Each row of a before or after table is a point. One or more steps were done to the points. Then noise was added and the rows were shuffled. The steps act on columns, c1 being the first. Name the steps. A step turns or swaps two columns, mirrors them in a line or flattens them onto one, adds a multiple of one to another, or multiplies or shifts one. Angles are multiples of 10 degrees, from the lower column toward the higher: turns from -170 to 170, lines from 10 to 170 but not 90. Use the fewest steps. Two steps may share a column if one is a turn and the other turns, adds or multiplies; they go together, in the order done. Otherwise the lowest column goes first.

Before:
[-.04 .08]
[-.02 -.30]
[-.16 -.28]
[-.11 -.20]
[.16 .47]
[.02 -.14]
[-.11 .02]
[-.03 -.28]
After, 8 rows:
[-.09 .19]
[.05 -.32]
[-.06 -.61]
[-.30 -.58]
[-.24 .05]
[.31 .93]
[-.20 -.40]
[-.05 -.52]
Steps: multiply c1 by 2; multiply c2 by 2

Before (9 x 3):
[-.57 .38 .10]
[-.29 -.07 .50]
[.63 -.02 -.02]
[.41 -.23 .02]
[-.04 -.45 .32]
[-.83 .50 .30]
[-.09 -.30 .16]
[-.10 -.32 .03]
[-.68 .25 .05]
After, 9 rows:
[-.31 -.74 .09]
[-.45 -.12 .38]
[-.02 -.52 .10]
[.00 .61 .58]
[-.14 -.48 .12]
[-.10 -.36 -.38]
[-.12 .82 .87]
[-.08 -.03 -.63]
[.06 .40 .68]
Steps: mirror c1 and c3 in the line at 130 degrees; multiply c2 by 1.6

Before, 8 rows:
[-.08 .11 -.41 -.13]
[.17 .26 .01 -.09]
[.12 -.01 .10 .35]
[.08 .12 -.27 .25]
[.11 .06 -.30 .42]
[-.46 .54 -.13 .04]
[.21 -.01 .70 .34]
[.00 -.04 .12 -.01]
After, 8 rows:
[-.16 .06 -.35 .42]
[.00 .09 -.59 -.15]
[.01 -.01 .15 -.03]
[-.10 -.03 .13 .33]
[.18 .24 -.34 .00]
[-.09 .13 -.46 .25]
[-.01 .02 .76 .41]
[-.42 .52 -.93 -.20]
Steps: turn c1 and c4 by 30 degrees; add -1.5 times c2 to c3

Before:
[.08 -.51 -.28 .12 .50 .04]
[-.19 -.14 .42 .16 -.10 -.47]
[-.04 .16 -.06 .30 -.26 -.72]
[.18 .09 .13 .17 .52 -.79]
[-.37 -.54 -.13 .43 .09 -.20]
[-.39 .12 -.07 .38 -.15 -.04]
[-.50 .01 .29 -.24 -.14 -.45]
[.33 .01 -.21 -.06 .05 -.14]
After:
[.47 .16 .29 .11 .20 .46]
[-.04 -.43 .09 .39 -.03 -.17]
[-.05 .34 .20 -.05 .17 -.02]
[.16 -.17 -.43 .16 .37 -.29]
[.08 -.51 -.29 -.21 .32 -.36]
[-.14 -.06 .08 .30 .47 -.56]
[-.14 .16 -.12 .18 .93 .08]
[.59 -.28 .10 .44 .26 -.03]
Steps: turn c1 and c2 by 100 degrees; multiply c3 by -1; turn c5 and c6 by 60 degrees

Before (9 x 8):
[-.04 .08 .12 -.19 -.27 -.10 .03 -.18]
[-.17 -.24 .16 .15 -.04 .08 .08 -.22]
[-.03 -.24 -.05 -.25 .18 .15 -.03 -.15]
[-.11 .08 -.09 .03 -.26 .10 -.17 .07]
[-.06 -.16 -.01 .10 -.25 -.22 -.21 -.24]
[-.10 .22 -.16 .11 -.03 -.06 -.05 -.21]
[.07 -.01 -.05 -.07 .14 -.21 .12 .05]
[.38 -.20 .07 -.05 .05 .12 .15 .11]
[.20 .23 .17 .18 .12 .21 -.11 .25]
After (9 x 8):
[.18 -.02 .34 -.22 -.15 -.09 .14 -.04]
[.97 -.20 .49 .13 -.04 -.04 .13 -.04]
[-.28 .09 .32 .11 .31 .04 -.17 -.07]
[.49 .24 .57 .24 -.01 .17 -.10 -.33]
[-.08 .10 .52 -.10 .21 -.19 .04 .28]
[-.06 -.24 .36 .16 -.23 -.24 -.03 .05]
[-.17 -.16 .37 -.23 .17 .07 -.22 .22]
[-.44 -.23 .54 .09 -.03 .16 .07 .25]
[-.25 .22 .25 -.06 -.04 .10 -.06 .17]
Steps: multiply c1 by 2.5; shift c3 by .40; swap c4 and c6; add -0.5 times c7 to c8; turn c5 and c8 by -160 degrees

Before (9 x 9):
[.37 -.23 .23 .16 -.10 -.02 .02 .19 .20]
[.00 .00 .43 -.09 .00 .13 .31 -.02 .31]
[.01 -.12 .28 .14 .38 .12 .14 .25 .11]
[.15 -.07 .14 -.16 .27 -.27 .18 -.18 .07]
[-.01 -.13 .41 -.21 .04 -.24 .35 .19 -.19]
[-.08 -.38 -.03 .30 .20 .13 .22 -.01 .00]
[.43 -.11 -.35 -.21 .32 .06 .25 -.23 -.50]
[.13 -.12 -.94 -.08 .31 .14 .38 .07 .37]
[-.04 .13 .09 .27 .11 -.16 .39 .16 -.16]
After (9 x 9):
[.03 -.11 .30 -.15 .23 .10 .14 .26 .24]
[.07 .03 .45 -.53 -.19 .11 .32 .02 .15]
[.18 -.04 -.94 .86 .00 .11 .36 .10 .35]
[-.04 -.06 -.04 .34 .15 .12 .27 .12 .10]
[-.10 -.07 .39 -.61 .17 -.23 .35 .17 -.07]
[.06 .06 .15 -.32 .19 -.25 .19 -.12 .16]
[.45 .07 -.37 .11 .54 .05 .26 -.16 -.12]
[-.09 -.03 .11 .19 .22 -.18 .39 .06 -.04]
[.33 -.07 .22 -.09 -.20 -.02 .01 .25 .06]
Steps: add 0.3 times c6 to c1; flatten c2 and c8 onto the line at 110 degrees; add -1 times c3 to c4; turn c5 and c9 by 40 degrees; multiply c9 by 0.7

Before, 14 rows:
[.11 -.26 -.24 .24 -.09 .07 -.10 .06 -.31 -.12 -.38]
[.23 .49 .62 .05 -.25 -.05 .33 .16 .12 -.24 -.43]
[.36 .15 .30 -.04 .07 .12 -.18 -.05 -.06 -.16 .24]
[-.09 .07 .11 -.06 .18 .24 -.40 .37 .01 -.49 -.50]
[.00 -.31 .41 -.41 -.36 -.25 .39 .08 .16 -.25 .18]
[-.38 .09 -.16 -.49 -.03 -.56 -.51 -.40 -.29 -.05 -.13]
[-.27 -.42 .12 .33 -.38 -.40 -.37 -.41 -.30 -.30 -.04]
[.16 .10 -.23 -.16 .00 -.57 -.02 .10 .20 .18 -.43]
[.36 .26 .11 .32 -.23 -.04 -.36 .02 .46 -.07 .09]
[-.29 .18 .13 -.39 .39 .05 -.08 -.47 -.21 -.43 -.48]
[-.07 .34 .26 -.54 -.31 .16 -.20 -.58 .02 -.38 -.05]
[.29 -.49 .32 -.62 .35 -.18 -.46 .26 .19 -.45 -.71]
[-.49 .43 .52 -.18 -.50 -.09 .02 -.50 -.40 .26 -.20]
[-.15 -.48 -.07 .33 .05 .25 .29 .16 .10 .31 .08]
After:
[-.10 .74 .24 -.02 -.27 -.44 -.70 -.42 .26 .23 .07]
[.23 -.07 .10 .34 -.27 .01 -.69 .01 -.21 .41 -.31]
[.33 .26 .32 .04 .08 .03 -.05 -.14 .12 .08 -.26]
[-.51 .13 .06 .03 .13 .46 -.09 .01 .37 .32 -.08]
[-.35 .62 .56 .14 -.45 -.49 -.73 -.19 .03 -.44 .42]
[-.58 .50 .12 -.07 .43 -.40 .53 -.20 .46 .13 .10]
[-.53 .49 .33 -.79 .37 .10 .08 .28 .23 .43 -.51]
[-.14 -.47 .12 -.26 -.39 -.55 -.93 .15 .43 -.06 .22]
[-.30 .44 .66 .29 -.24 .10 -.05 .14 .08 .22 -.35]
[.04 -.58 -.07 -.22 .04 .21 .40 -.09 -.31 -.08 .17]
[-.33 .12 -.26 .04 -.02 -.21 .01 .54 -.24 .06 -.31]
[-.30 -.47 -.20 -.01 -.06 .08 -.24 -.01 .26 -.18 -.19]
[-.26 .34 -.16 -.12 .03 -.61 -.50 .26 .23 -.19 .32]
[.21 .37 .46 -.62 -.41 -.12 -.15 .30 .09 .35 .01]
Steps: turn c1 and c11 by -70 degrees; add -0.5 times c3 to c4; turn c2 and c4 by 60 degrees; add 1.5 times c5 to c7; turn c6 and c8 by -60 degrees; turn c9 and c10 by 130 degrees

Before, 12 rows:
[-.13 -.19 -.11 .12 .15 -.31 .29 .12 .38 .04 .03 -.12]
[-.07 -.09 .25 .19 -.15 .14 -.12 .18 .04 -.07 -.14 .10]
[-.12 .01 -.01 .11 .12 .01 -.05 .01 -.08 .12 -.19 .08]
[-.08 -.14 -.09 .02 -.05 .17 -.04 .22 .01 .25 .01 -.12]
[.09 .50 -.25 -.04 -.09 .31 .11 .07 -.23 .04 .23 .30]
[.16 -.19 -.01 .21 -.15 .00 -.02 .04 -.15 .11 -.11 -.11]
[-.14 -.31 .11 .08 -.07 .14 .26 .02 -.13 .03 -.27 -.08]
[-.08 -.20 -.11 .13 -.06 .26 -.05 -.25 -.11 -.07 .00 .02]
[-.13 -.14 -.26 .17 -.20 .05 .06 .09 -.04 .13 -.10 .13]
[-.16 -.34 -.03 -.11 .18 -.45 .21 .16 .15 -.03 .13 .07]
[-.12 .26 -.14 .19 .10 .13 .23 -.06 -.08 .22 .46 .40]
[-.34 -.05 -.13 .13 .14 -.37 .24 .31 .06 -.01 .20 -.14]
After (12 x 12):
[-.22 -.05 .21 -.05 .22 .13 .14 .94 -.01 -.02 .21 .02]
[-.06 -.21 .07 -.13 -.05 .77 -.07 -.74 -.01 -.04 .00 .09]
[-.08 -.15 .10 -.22 .05 .54 -.21 .27 -.02 .13 -.11 .25]
[.11 -.18 .18 -.13 -.03 .50 -.15 .12 -.07 .15 -.13 -.09]
[-.09 -.01 .00 -.14 -.04 .53 .11 .05 -.04 .14 -.19 .00]
[-.07 -.21 .20 -.04 .30 .18 .15 .36 .04 -.08 .03 .03]
[-.10 -.31 .05 -.01 .26 .63 -.07 .06 -.02 .07 -.29 -.15]
[.06 .50 -.10 -.12 .12 .84 -.08 .22 -.04 .10 .25 .33]
[-.06 -.15 .13 .04 -.05 .66 -.07 .64 -.09 .19 .01 .03]
[-.07 .26 -.13 -.38 .23 .63 .12 -.19 -.08 .21 .46 .25]
[-.08 -.10 -.14 -.20 -.11 .63 -.15 .56 .03 -.09 -.12 -.21]
[-.12 -.36 -.08 .07 .22 .05 .17 .46 .02 -.08 .15 .10]
Steps: multiply c1 by 0.7; turn c4 and c12 by 150 degrees; turn c3 and c12 by -120 degrees; swap c5 and c7; shift c6 by .50; multiply c8 by 3; flatten c9 and c10 onto the line at 110 degrees

Before:
[-.06 -.07 .06 .04 -.03 .31 .06 -.35 .14 -.03 .02 -.05 -.11 .04]
[.23 -.03 -.22 .40 -.19 -.03 -.27 .03 -.03 .09 -.03 .26 .27 .14]
[-.20 -.10 .27 -.07 .05 .20 -.03 -.23 .26 .04 .20 .31 -.11 -.04]
[-.17 -.14 .15 .13 .15 .20 .12 -.09 .23 -.11 .21 .10 -.03 -.02]
[.06 -.04 .11 .16 -.08 .09 -.15 -.07 .00 -.05 -.20 -.04 .11 -.03]
[-.01 -.10 -.17 .18 -.21 .02 -.27 .04 -.14 .02 .00 -.12 .11 .13]
[-.18 .42 -.13 .11 -.40 -.09 .24 .32 .26 .14 .08 -.17 .39 .18]
[-.17 -.01 -.15 .09 .09 .07 -.13 -.14 .12 -.02 -.08 .05 .05 .07]
After, 8 rows:
[-.35 -.03 .04 .39 -.28 -.03 -.17 .33 -.03 .03 -.03 -.04 .22 .25]
[.25 .41 -.15 .11 -.39 -.05 .31 .95 .26 .24 .07 .00 .18 .04]
[.08 -.11 -.02 .19 -.27 .03 -.16 .18 -.13 -.04 .00 .07 .08 .25]
[.09 -.06 -.06 .03 .00 .33 .09 -.70 .14 .00 .02 -.01 .08 .00]
[-.03 -.03 -.15 .16 .01 .08 -.14 -.01 .01 -.08 -.13 .10 .14 .02]
[.07 -.14 -.03 .12 .22 .19 .10 -.19 .24 -.10 .15 -.18 .01 -.09]
[.09 -.02 .17 .10 -.02 .08 -.07 -.20 .12 -.05 -.03 -.16 .13 .13]
[-.04 -.10 -.16 -.09 .22 .20 -.05 -.49 .26 .02 .13 -.38 .02 -.02]
Steps: turn c1 and c12 by 140 degrees; mirror c3 and c5 in the line at 70 degrees; turn c7 and c14 by -30 degrees; add 0.3 times c7 to c10; turn c8 and c13 by -30 degrees; multiply c8 by 2; multiply c11 by 0.7

Before, 8 rows:
[-.03 .08 -.41 .08 .04 -.32 .03 .16 .33 .33 .19 -.25 .07 -.40 .07 .06 -.07 -.09]
[-.10 -.46 -.01 -.37 .36 -.30 .00 .05 .29 .18 -.40 .13 .43 -.05 -.14 .11 -.13 .17]
[-.39 -.27 -.15 -.36 .39 .07 .04 -.29 .35 -.22 .35 .22 .03 -.34 -.44 -.41 .21 -.20]
[-.16 -.54 -.05 .04 -.33 .14 .26 .06 -.31 -.06 .14 -.23 .42 .32 .06 -.26 .41 .04]
[-.59 .06 .22 .09 .02 .15 .20 -.03 -.20 .30 .27 .07 .12 -.12 .09 -.44 -.21 -.48]
[-.11 .01 -.32 .17 .26 -.39 .16 .12 -.13 -.40 -.26 .02 .27 -.01 .00 -.30 -.03 .15]
[-.04 -.30 -.40 -.49 -.35 .02 .24 .13 .27 .13 -.29 .02 .09 -.34 -.35 .15 .13 .09]
[.22 -.28 -.35 -.11 -.01 .40 .23 -.25 .11 -.45 -.09 -.36 .53 .39 .07 .29 .38 .34]
After (8 x 18):
[-.03 -.31 -.40 .38 -.34 .60 .24 .12 .27 .15 -.12 .15 .07 -.35 -.35 .05 .13 .07]
[-.13 .02 -.31 -.38 .25 .37 .16 .12 -.12 -.34 -.11 .13 .35 -.02 .01 -.12 -.05 .14]
[.23 -.29 -.36 .33 -.02 -.47 .24 -.26 .11 -.35 .15 -.17 .58 .37 .07 .11 .37 .33]
[-.18 -.54 -.05 .06 -.34 -.26 .27 .06 -.31 .02 .17 -.21 .42 .33 .05 -.10 .41 .05]
[-.09 -.46 -.01 .10 .37 .94 .01 .05 .30 .26 -.23 .28 .39 -.04 -.14 .04 -.14 .17]
[-.59 .05 .22 .02 .01 -.35 .20 -.02 -.20 .32 .08 -.09 .06 -.12 .10 -.18 -.21 -.49]
[-.39 -.26 -.14 .32 .40 .35 .05 -.30 .35 -.20 .05 -.03 .08 -.34 -.45 -.16 .21 -.20]
[-.04 .08 -.42 -.26 .07 .39 .03 .16 .32 .34 .20 -.25 .01 -.40 .07 .01 -.06 -.10]
Steps: turn c4 and c6 by -140 degrees; multiply c6 by 2; turn c10 and c13 by -10 degrees; flatten c11 and c12 onto the line at 130 degrees; multiply c16 by 0.4
